Rows are points. Examples show where two turns around zero, p and q, send a point. Where does a point land after both, in the order given? Backwards means that the second turn is done in reverse. Each puzzle has new turns, and all numbers are rounded.
In the rows, zero is written as 128.

Turn p:
[125 183] => [ 87 165]
[141 101] => [156 118]
[117  99] => [141 100]
Turn q:
[172 113] => [111  85]
[ 95 161] => [163 159]
[117 109] => [110 140]
Where do these land?
q, then p: [179 147] => [176 103]
q, then p: [ 98 103] => [ 89 133]
q, then p: [108 133] => [118 146]

Turn p:
[ 89 137 110] => [ 92 132 152]
[107 158 121] => [112 154 150]
[167 102  99] => [125 117  74]
[149 115 181] => [183 110 135]
Turn q:
[116 136 152] => [105 136 114]
[ 82 145 106] => [108  78 122]
[152 162  76] => [183  96 109]
[128  98 153] => [109 154 149]
[162  99 153] => [135 176 146]
Where do these land?
q, then p: [ 83 166 117] => [ 89  84 118]
p, then q backwards: [108  78 130] => [ 86 138  96]
q, then p: [128 106 142] => [136 138 151]
q, then p backwards: [173 149 157] => [174 162 119]
p, then q: [148 141  94] => [137  89 116]

Turn p:
[119 151 107 126] => [131 144 104 113]
[159  96 124  88] => [117 110 117 183]
[ 92 134 123  87] => [171 116  96 132]
[106 179 149 151] => [156 167 145  89]
[107 105 144 138] => [137  99 146 117]
[185 103 121 179] => [ 55 132 161 132]
Turn q:
[122  97 142 136] => [143 135 159 134]
[175 146 129  84] => [133 139  77 169]
[179 166 168 119] => [ 87 135 103 186]
[104 121 123 131] => [133 133 139 106]
[ 71 110 109 122] => [148 145 143  73]
[164 141  90 158] => [127  69 110 136]
[ 80 115 135 147] => [124 139 165  91]
Where do these land?
p, then q: [ 84 120 106 177] => [172 177 105 126]
p, then q backwards: [125 129 159 123] => [129  97 134 134]
q, then p: [109 171  75 118] => [128 104  65 151]
p, then q: [158 101 149  91] => [113  94 173 133]
q, then p: [164 119 151 131] => [109 127 154  99]

Turn p:
[118 117 102 109 165 148] => [ 98 159 124 141 145 154]
[129 132 120 127 157 131] => [128 150 128 139 129 146]
[144 136 109 127 147  93] => [152 136 145 161 143 133]
[121 166 108 147 148 150] => [120 153 114 156  90 135]
[104 108 198 126  69 108] => [151  97 128  54 134  76]
[148 142 198 114  93 148] => [159  93  79  76 118 122]
[126  90  90 109  80 124] => [ 86  85 146 138 161 104]
[119 176 101 137 188  94] => [160 190 136 182 119 133]
[143  86 127 155 104 156] => [ 99  88 150 104 114 148]
Turn q:
[144 170 129 106 177 165] => [136 174  90  83 135 152]
[111 212 145 130 136 124] => [158 190 116 112 156  86]
[112 125 145 136 123 132] => [143 128 148 129 132 129]
[147 112 115 162 159 123] => [119 116 106 148 158 159]
[154  89 157 113  78  97] => [137  58 139 128 104  95]
[121  64  99  86  91  84] => [ 65  72 159 134  91 105]
[131 157 109 149 123 161] => [145 165 108 150 116 139]
[105  95 125 142 137 138] => [120 121 156 140 131 159]
Where do these land?
p, then q: [198  93 147 159  67 144] => [116  56 163 119  80 177]
p, then q: [ 84 144 118 135 125 116] => [130 134 132 133 151  85]
p, then q: [141 142 170 106 118  90] => [103 100  78 112 133 130]
q, then p: [ 92 125 105  95 137 131] => [132 147 100 108 124  90]
q, then p: [ 99 105 111 121 171 118] => [111 173 105  99 121 126]
p, then q: [115 136  83 130 143 132] => [151 150 145 153 152 124]
q, then p: [122 146  91 132 161 122] => [116 169 119 147 107 115]
q, then p: [172 122 214 161  89 140] => [147  59 154 137 164 198]
q, then p: [128 139 114 112 141 159] => [115 123  97 143 119 113]

Turn p:
[ 50 131  97 147 181 120] => [ 65 154 144 135 178 182]
[131 124 131 109 111 144] => [135 109 134 108 124 117]
[154 149 121 134 176 131] => [140 125 145 172 116 160]
[136 132 111  89 137 120] => [150 128 144 107 119 155]
[142 128 112 154  59 110] => [158 135  72 112 151  91]
[ 93 130 150 127 175 100] => [ 82 160 141 136 109 160]
[149 150 172 113 127 163] => [123  81 132 138  85 115]
[138  96 155 141 143 147] => [115 130 157 147 117  95]
[159 112 103 139  43 118] => [183 130  82  97 153  76]
Turn q:
[184 122 160 123 122 143] => [ 98  82 163 114 125 126]
[166  77 127  99  83 134] => [119  93 141  84 171  87]
[ 83 135  89 172 155 108] => [180 166  95 132  99 152]
[154 130 153 116 100 177] => [100 102 165 125 167 144]
[136 175 150 138  96 109] => [ 87 108  92 138 125 156]
[125 120  86 103 147 125] => [134 170 135 106 122 105]
[ 96 106 118 135 184 132] => [175 158 149 151 103 116]
[ 80 159 142 138 136  97] => [131 145  85 174 112 138]
Where do these land?
q, then p: [ 74 100 145 105 127 154] => [127 152 122 193 112 140]
p, then q backwards: [109 131 146 106  96 103] => [151 136  92 130 119  99]
q, then p: [107 174 158 141 140 159] => [ 94  95 121 163 153 103]
q, then p backwards: [101 178 117 174 101  88] => [120 201 127 139 115  82]
q, then p: [168 103  93  98 107 109] => [132 152 139  79 103 165]
q, then p: [164 102 105 153  88 127] => [149 129 182  95 114 137]
p, then q: [153 132 108 107 137 122] => [109 107 152 115 131 135]
p, then q: [120 111 160 155 139 138] => [146 125  89 149 122 135]
q, then p: [155 120 119 114 217 153] => [112 110  69 113  67  88]

Turn p:
[ 69 111 109  88 114  63 152  99] => [ 93  84  89  50 100 132 134 128]
[161  88 162 117 122  77 141 158] => [155 138  90 131  67  95 122 148]
[133 122  93 123 153 128  92  92] => [135 113 147 106 152 111 104  84]
[125  73  94 166 159 167 118 111] => [132 119 209 129 110 115 131  91]
[130 151 175 124 146 147 121 166] => [128 132 115 183 126 150 103 153]
[125 153 122 113 119 167 150 166] => [141 145 129 146 136 184 144 141]
[154 159 135 135  99 155 183  92] => [145 143 145 110 172 127 164 186]
[153 149 133 173 148 135  98 159] => [137 133 129 194 141 111 134 105]
[103 147 128 113  92 113  97 108] => [ 87 144 100 103 150 127 117 117]
Turn q:
[164 146 123 106  93 113 158 100] => [136 138  79 153  95 106 140 147]
[144  93 125 170 170  75 180 150] => [ 46 106 123 120 162 116 166 158]
[109 122  95 118 139  64 122 146] => [122  84  94  96 165 131 121 152]
[129 139 115 152 146 160  93 140] => [128 112 153 133 126 152 120  83]
[119 154 123 152  85  96 112 137] => [149  76 129 122  99 128 130 151]
[128  74 114 168 141 147 122 146] => [115 115 168 137 169 121 163 104]
[ 81 145 136  91 162 142 119  81] => [143 177 117  68 122 132 100 107]
[105 153  82 100  77 182 136 165] => [198 135 120 156 126 196 151 130]
[191 124 179 136 129 135 105  88] => [105 142 139 165  92  66  99 105]
[130 144 188 114 130 142 101 138] => [129 146 164 139 108 124  75 138]
[108 115 128 101 136 152 159 117] => [136 176 122 118 141 137 143 133]
Where do these land?
q, then p: [172 135 184 140 138 100 151 139] => [ 65 126 102 152 101 136 149 109]
p, then q: [ 80 144 148 134 124 123 175  87] => [133 151 152 121 188 156 128 165]
p, then q: [108  94  77 142 159  75  88 126] => [161 141  97  96 130  50 148 126]
p, then q: [108 180 167  72 104 153 117 146] => [144 119 148 127 141 199 118  70]
q, then p: [131 103  89 133 150  97 159 128] => [141  80 142 108 111 159 141 119]
p, then q: [127  94 113 173 109 152 134 170] => [126 140 142 128  67 125 159 161]
q, then p: [146 109 136 129 176 130 129 107] => [ 96  89 116 111 148 129 117 123]
q, then p: [140 110 124 104  86 146  85 131] => [158 137 130 149 134  69 127 120]
q, then p: [138 182 113 126 105 176 113 119] => [127 184 155 114 166 106 147 137]

Turn p:
[ 96 167  77 109 132 137  96 125 106] => [ 93 139 141  98 135 121  86 122 181]
[139 156 163 122  84 158 122 164 100] => [169 110 154  98  99 143 117 176 135]
[181 157 111 125 120 112 165 121  89] => [115 149 120  76 113  93 130 155  87]
[114  81 114 200 137 133 109 132 117] => [114 172 179 181 130 150 132 116 112]
[ 91 121 166 134 109 110 149 122 142] => [130  98 124 157  92 129 161 124 139]
[129  71 163 116 154  78 138 129 157] => [133 101  95 195 150 106 153 125 100]
[114 133 177 108 156 144 156 126 139] => [160  82 116 131 109 121 126  95 114]
[173  93 118 109 119 133 109  96 139] => [123 150  81 133 153 158 118 145 102]
[145 146  98 132 175 120  97 101 174] => [135 171  95 126 171 115 125  82 149]
[ 98 155  93 125  96 156 140 165 118] => [107 109 176  85 128 143 133 139 159]
Turn q:
[184 140  99 167 123 134 137  97 185] => [160 158 153  96 171 106  97 184 127]
[113 144 130 153 141 106  97 172 151] => [123 127 122 179 166 135 139 139 156]
[111 108 132  98 138 140 137 163  52] => [ 96 105 135 157  63 118 154  93 114]
[113  98 139 128 166 150 109 112  88] => [116 114 164 137 117 153 145  96  88]
[132  96 113 139  88  97 131 123 158] => [165 122  86 128 135 125 122 165 112]
[130 171 200 145 144 117 128 171 119] => [122 137 131 174 149 107 105  65 173]
[149 148 120 146  63 149 132  90  95] => [154 184 114  88 108  91 154 119 110]
[114 116 103 120 131 168 158  96 141] => [131 103 148  71 124 129 142 140 121]
[108 124 107 115 176 104 135 102 139] => [ 85 103 129 114 151 154 112 141 107]
[126 134 137  71 109 116 117 154 151] => [129 126  98 136  97 160 111 137 171]
Where do these land?
p, then q backwards: [112 151 150 176 125 123 139  93 151] => [123 136 147 112  90 156 104 143  86]
q, then p backwards: [134 138 118 131 159 106  85 133 116] => [125  81 105 152 121 123 112 120 123]
q, then p backwards: [151 141 129 133 143 125 148 103 100] => [137 136 105 138 154 128 144 121  95]
p, then q backwards: [117 163 101 101 114 114 112 133 116] => [133 166 112 113 127 130 160 134 153]
q, then p: [115 152 116 143 128 151  95  31 135] => [140  80 108  67 113 102  65 101 121]
p, then q: [116  90 105 101 135 126 174 167 174] => [114  57 155 118 125 128 114 109  83]
p, then q: [135 119 166  94 139 106 139 128 149] => [128 117 132 140 120 110 123 168  88]
q, then p: [113 132 149 109 141 176 132 206  97] => [134 133 107 163  94 167 205 122 118]
q, then p: [161 134 145 151  92 147 104 174 145] => [169 168 121 113 138 110 177 133 119]
p, then q backwards: [170  86  93 126 131 121 159 176 122] => [119 115  85 183 168 121 124  92 129]
q, then p: [ 85 101 136 142 100 113 120  64 105] => [ 76 126 121  85 117 120  80 126  90]

Turn p:
[156 157 137 129 140 125 143  71 142  98 120] => [118  73 138 159 136 115 104 106  99 138 134]
[168 135 138 107 124  80 164 107 149 116  92] => [ 76 122 129 140 129 115  92  95  93 153  99]
[152 120  92 144 157 110 159  98 168  89 125] => [132  83 122 145  86 150 110  94 101 161 106]
[ 98 101 115 145 137 150 112 135  80 173 130] => [161 165 138 135 122 135 149 138 157  71 124]
[149  86 117 192 131 147  85 123 128 153 155] => [192 132 112 135 103 138  82 154 169 107 127]
[138 194 122 112 103 143 161 134 151 143 103] => [107 128 131 150 131  68 158 143  95 163 123]
[156 106 104 143 172 109  95 135 107 118 181] => [189 129 108 112 132 157 105  79 154 131 136]
[108  88 150 139 147 180  71 170 114 153  90] => [165 166 120 122 163 169 134 199 129  87 108]
[ 63 152 138 117  90  99 112 163  98 126 126] => [100 140 158  68 147 107 172 139 162 115 124]
[136 107 127 122 163 106 122  99 166 131 165] => [131 112 122 158 124 167 106 101 159 159 134]
[ 71 144 186  99  90 132 166 189  95 121 122] => [ 57 150 102  78 153 109 191 153 131  97 146]
[141 145 110  87  81 156 144 112 139 114 126] => [110 135 155 132 111 107 132 139  86 153 172]
Turn q:
[164 117 135 142 128 175 173  75 129 133 159] => [102 109  96 175 151 149 129 110  70 153 115]
[124 172 167 101 161 163 119 148 159 127 160] => [113  49 163 136 113 122 140 131 140 152 137]
[119  88 166 145 135 121  87 101 117 105 127] => [ 78 133 114 123 116  99 109 123 120  80 139]
[ 76 105 156 106 125 180  96  98 142  97  78] => [ 92 104  99 132 181  72 106 143 165 110 170]
[170 176 115 126 112 111 122 149 106 135 110] => [151 127 127 105 124 176 155 105 158 122 105]
[143 104 145 134 165 100  97 157  86 104 113] => [110 153 147 132  92 106 123  92 162  86 108]
[149 134  83 154 119  95 112 156 104 174 149] => [188 154 142 110 101 147 155 119 101 102 107]
[ 94 158  85 100  82 155 168 145 138  85 154] => [164 113 104  92 145 117 100 123 132 214 130]
[107 106 142 124 151  92 161  91 111 158 126] => [127 153 123 177 110 146  93 165 118 111 129]
[ 95  88  97 151 148 158 157 159 156 162 151] => [163 147 154 162 130  80 148 140  84 159 153]
[167 151 112 185 106 102 118  77 135 115 104] => [ 98 155  74 101 133 163 170 145 115 110  96]
[138 166 167  96  83 113 159 146 117 106 118] => [118 119 125 106 122 185 102 107 168 161 152]
[118  99  95 101 150  99  95 162 164 163 116] => [158 149 197 114 145 103 134 161 131 103 122]
Where do these land?
q, then p backwards: [125 171 126 119 144  95 123 137 147  77 147] => [102 123 114 158  99  86 128 147 169 113 122]
q, then p backwards: [162 111 110 111 135 135 144 134 147 194 118] => [114 133 113  91 165 162  93 104 115 139  98]
q, then p: [124 109 112 170 130 118 142 120 101 182 107] => [157  96 101 110 110  79 132 110 100 129 134]
q, then p: [102  99 107 149 143  95 133 110 145 173 104] => [143 116  83  84 145  90 149 119 115 139 116]
p, then q: [153 136 180 114 166 172 122 124 135  31 125] => [163 134 138 180 130  59  91  70  97 105  91]
q, then p: [117 175 156 110 161 143 102 134 111 100 144] => [ 97 141 147 121  89 167  93 157 139 137 122]
p, then q backwards: [131  63 101 116 117 106 100 139 102 178 115] => [145  94 114 116 124  51 140 148  98 132 101]
p, then q: [108  77 128 131 115 135 140 123 145 168 157] => [132 105 117  85 134 124 161 136 111 165 155]
p, then q: [114 181 116 131 114 130 114  83 120 113 156] => [ 87 148 156 142 103 142 102 135  86 115 136]
q, then p: [171  72  94 155 118 120 139 135 118 159 135] => [137  91 129 137 160  79 137  97  98  90 130]
p, then q backwards: [178 123 192  91 103 158 113 118 152  55  88] => [114  97 154  99  71 144 136  54 185 136 176]
p, then q backwards: [102 185 162 121 118 104 158 138 105 102 151] => [135 133 145 148 121 184  82 137 153  89 112]
q, then p: [ 97 195 140 157 114 138 104 160 144 101 143] => [ 84 185 133 136  82 142 123 119 133 158 157]
p, then q backwards: [107  96  69 118 112 143 158 136 119 159 103] => [145 114 125 176 159  74 137 155 121 147 141]
